Each wall is flat, endless, passes through zero and stands at right angles to its row. A trip goes straight from one point to another. Which walls does it cross, in order?
(in the rows, 128 means zero)

Walls:
(1): [ 59 154 156]
(2): [108 103 121]
(3): [145 109 121]
(4): [126  78  96]
(5): [109 121  86]
(6): [164 152 102]
(7): [ 99 119 139]
Trips:
[190 158 160] to [ 77 133 113] -> 3, 1, 7, 6, 5, 2, 4
[131 135 184] to [131 147 101] -> 7, 6, 5, 1
[ 90 102 145] to [156  82  98] -> 3, 1, 7, 6
[126 107 110] to [ 80 133 127] -> 1, 3, 4

Walls:
(1): [ 83 167 160  99 186 158 191 101  76 155 130  92]
(2): [116 141  92 134 119 136 176 126  73 207 126 120]
(3): [ 89 127 121  60  66  84 126 185  63 101 112 108]
(4): [165 103 178 130 176 120 134 148 129 123 135  63]
(5): [144  86 110 186 127 119 122 103 163  48 120 162]
(6): [112 116  84  93 126 189  85 112 116 177  77 107]
Trips:
[176  98  47 120 117  69 119 111  54 160  87 131] to [142  92 140  45 128 172 219 108 145 135  96 121] -> 1, 4
[147  66 129 171 122  90  32  84 134 197  89 186] to [148 120 132 167 118 166 144 169 142 108  89  65] -> 4
[190  97 150 241 131 142 139 162 114 170 169 184] to [204 145 195 118  96  78 114 219 133 114  44 145] -> 2, 3, 5
[202 185  54 119  98 186 143 142 104 111 121 114] to [145 133  91 164  81 146 107  78 168 127 120  74] -> 3, 5, 2
[120 163 194 214  19 158  78  91  96 124 179 142] to [175  47 101 153 151 117 139 178 124 150 133 179] -> 2, 4
[179  65 128 137 172 139 146 162  95 142  96  94] to [ 98 139  89 112  71  56 135 114 166 146 101 153] -> 3, 1, 5, 4, 6

Walls:
(1): [197 126  62  90 165 111  71 188 147 213 101 194  62 180 164  97 143  69
 118 123 127 184 149 188 110 147  29 146 178 111 136  81 156 125 171  92
 148 121 148  87 128 180 153 103 150 148 124 113]
(2): [107 144 127 148 103  56 187 136  94 113  95 125 125 114  79 136 157 154
 138 148  80  97 111  52 161 146  53  92 158  70  76  88 131 138 153  87
 153 150 147  31 184 129 102  58 159 220 202  81]
(3): [101  87 120 114  83  95 229 142 102 124 164 155 124 153 171 108 149  66
 179 139 129  73  41 203 188 150  61  97 101  71  84 110 131 190 103 173
 162 147 125 114 135  99 151 125  97  78  81 213]
(4): [123 186 113  66  95  32 136 141  92 124  62 111 142 100  70  72 218 166
 123 144 148 134 101 167  98 110 135  58 181 131 113 152 156 224 102 162
 127  98 122 195 196 129 143 142 144  90 132 165]
(5): [ 60  71 131 117 169 134 151 193 137 118 111 131  88 149 139 185 106 135
 193  98 129 103 111 175 167 102  89 171  96 157 150 136 140 174 118 108
  80 135  99 123 139 171  72  55 161 103 123 185]
(6): [122 101 126 132 106 147 161 156  60 169 116 159 154 145  86 220 185 129
 108 106 105  95 180 124 155 168 120 108  92 139 161 137 121 108 142 173
 109  44  52 170 152  80 168 104 152 135 119 125]
(7): [ 73 156  93 115 102  96  14  95 147  87 155 138 158  77 150 160 121 100
 135  94 169 161 159  95 146 119 162 205 110 164  90  90 177 196 147 149
 111 157  55  64 108  93 125 151 100 102  99 137]
(8): [188 162  80 181 118  43 108  98 105  92 116 127 189 129 194  97 145 105
 111 146 135 123  41 144  70 126 110  13 133 127 184 132 101 103 145 172
 195 136 183 155 119 125 136  78 121  83 187  99]
Trips:
[105  80 161 180 141 163 172  90  94 132 106 166  99 141  77  98 155 187
  60  86 122 144 141 176 136 136 176 186 155  96  84 106 168 136  37  63
 111 151 188 166 134  55 123 141  89 117  91 149] to [105  58  99 191 145 106  91 133 121 151 105 103  96 171 146  14 106  97
  82 178  97 157 119 133 189 149 129 138 124  93 162  82 180 160 105 134
 127 121 187 150 167 145 155 155  36 121 110 144] -> 1, 8
[109 131 137 177 172 105 121  94  92 206  96 170 127 133 120 123  69 144
  93 227 143  71 137 106 129  95  48  92  93 132  56 224  89 125 118 153
 128 160 144 139  71   8  93 121  70 133 148 164] to [128 102 168 155 121 164 111 132 113 158 119 145 127  97  87 164 193 112
 137  65  97 168  98 161  84 117 125  43  98  61 134 162 100 139 166 115
 155 122 150  57 181 135  54 154 113 111 152 110] -> 4, 1
[171 157 199 124 150 110 147 163 198 143  82 172 178 166 162 110 113 164
 140 111 122 141 106 133 102 117 164  87 101 127 110 146  72 101 156  95
 167  93 168 103 151  79  92  93  93  78  87 176] to [123  93 116  54  25 119 218 119 134  56 103  87  76 161 117 145 177  68
 160 152  90  78 115 143 104 116  51 139  62 120 170 158 117 139  80 172
 133 142 106 149  86 138 183  81 131  82 130 152] -> 5, 6, 2
[121  26 166 224 164 143 112 167 185 184 110  91 118 167 169 194 110 110
 132  86 140 164 102  91 105 109 168  90 146 167 160 212 150 133 121 146
 163 150 105 114  91 110 106  90  98 152 156 158] to [139 171 134 155  96 143 109 111 165 135 129 105 126 166  67  79  67 110
 185  92  31 147   7 169 154 197  78 159 147 159 243 120 121  41 110 127
 186  87  76  65 133 166 183  90 146 113 154 155] -> 1, 6, 3, 2

Walls:
(1): [180 168 114 135 138 132  53 107 116  73 110  91  86 142  95 117 195  97
 126  84 126 100 106 118 186 110 211 167 187 165 115 148 128  89 162 114
 162 165 166 183 135 141 122  83 112 182  91 200]
(2): [ 71 116 120 159 102 133  89 160  77  93 129 130  76 142 120  86 130 139
 139 165  90 101 151  75 201 108 199  84 114 106 135 123 149 155 164 119
 124 113 139 101 114 121 131 183  99  98  66  47]
(3): [ 97 101 129 109 144  38 142  83 180 186  87 151  99 141 184 220 101 187
 130 114 100 154 173 169 157  95  96 147 150 122 107 143 106 152  95 126
 145 116 153 101 127 172 115  84 140 151 153 138]
(4): [132 164  78 131 123 129 107 131 122 140  91 181  96 157 108 125 131 130
  79  88 144 145 191 131 121 131 162 119 117  91 126  54 117  72 149 104
 134 172  86 107 123 125 174 106  94 149 159 110]
(5): [127  29 168  71 132 109  71 154  81 124  85 181 124 175 148 113 121 140
  72 122 151 115 123 137 187 105 161 135 133 121 119 164  86  84 124 167
 158 107 130 113 165 102 151 153 134  73 142 134]
(6): [ 89 119 128 156 102 121 134 112 138 108 114 101 122 141 180 189 166 117
 118 115 100 158 121 137 139 123 119 112  90  68 140 172  71 130 111 153
  80 127 136 108 117 121 195 181  95 118 163  72]
(7): [129  70 159 186 181  95 105 127 112 141 122 165 102 132  74 146  78 152
  69 151 169 131  79  83 100 100 122  94 159 133 145 137  58 154  89 110
 161  99  99 168 161 155 109 114 124 125  83  90]
(8): [ 66  88 103 130 118 109  96 124 138 118 125  85 121 122 107 132 175 148
  58 121 104  67 140 152 127 170 119 102 139  58 159 140 229 145 117  80
 115 164  75 131 107 107 167 191 116 109 208 166]
(9): [124 135 101 111 102 100 148  94  91 135 164 118 130 130 181 186 117 114
 140 103  89 185  62 128 138 154 130 111  75 131 120 160 102 167 112 125
 146 100 164  89 124 135 135 111 200 152 152 121]
(10): [121  57 166 101 135 107  82  94 158 120 103 108 121 142 169 143 156  94
 123 183 111 149  72 124 149 152 139 116 114 139 142 127 116  99 161 158
  96 186 117 135 171 101 148 151 114  83  96 160]
Trips:
[177 111 115 196 136 108  87 117  98 166 103 137 137 138 173 105  70 133
 117 124 146 149 216 112 181 169  96 201 119 197 142 125 113 132 109 133
  93 158 221 139  84 165 133 178 106  97 151 126] to [121 130 129 118 133 113 158 114 169 167 183 156 143 119 118 126 158 122
  57  85 107 138 109 176 132 141 119 118 159 131 171 141 130 127 132 182
 156  90 118  97 104  42  99 132  57 110 130 169] -> 2, 8, 10, 4
[ 49 156 108 131 113 114 172  92  84 101 120 161 161 118 194 133 106 114
  89 159 165 161 105 147 148 165 159 172 121 138 126 138 159 162  91 118
 171 149  94  96 109 116 198  64  97  98 141 146] to [ 89 151 156 126 102 153  99 111 106 140 140 143 151 124 128 143 161 120
  58  41 126 169 120 146  86  67 143 157 144 127 122 189  67 151 100  71
  89  99 152 142 139  46  93  75 140 122 116 114] -> 10, 7, 8, 1, 4
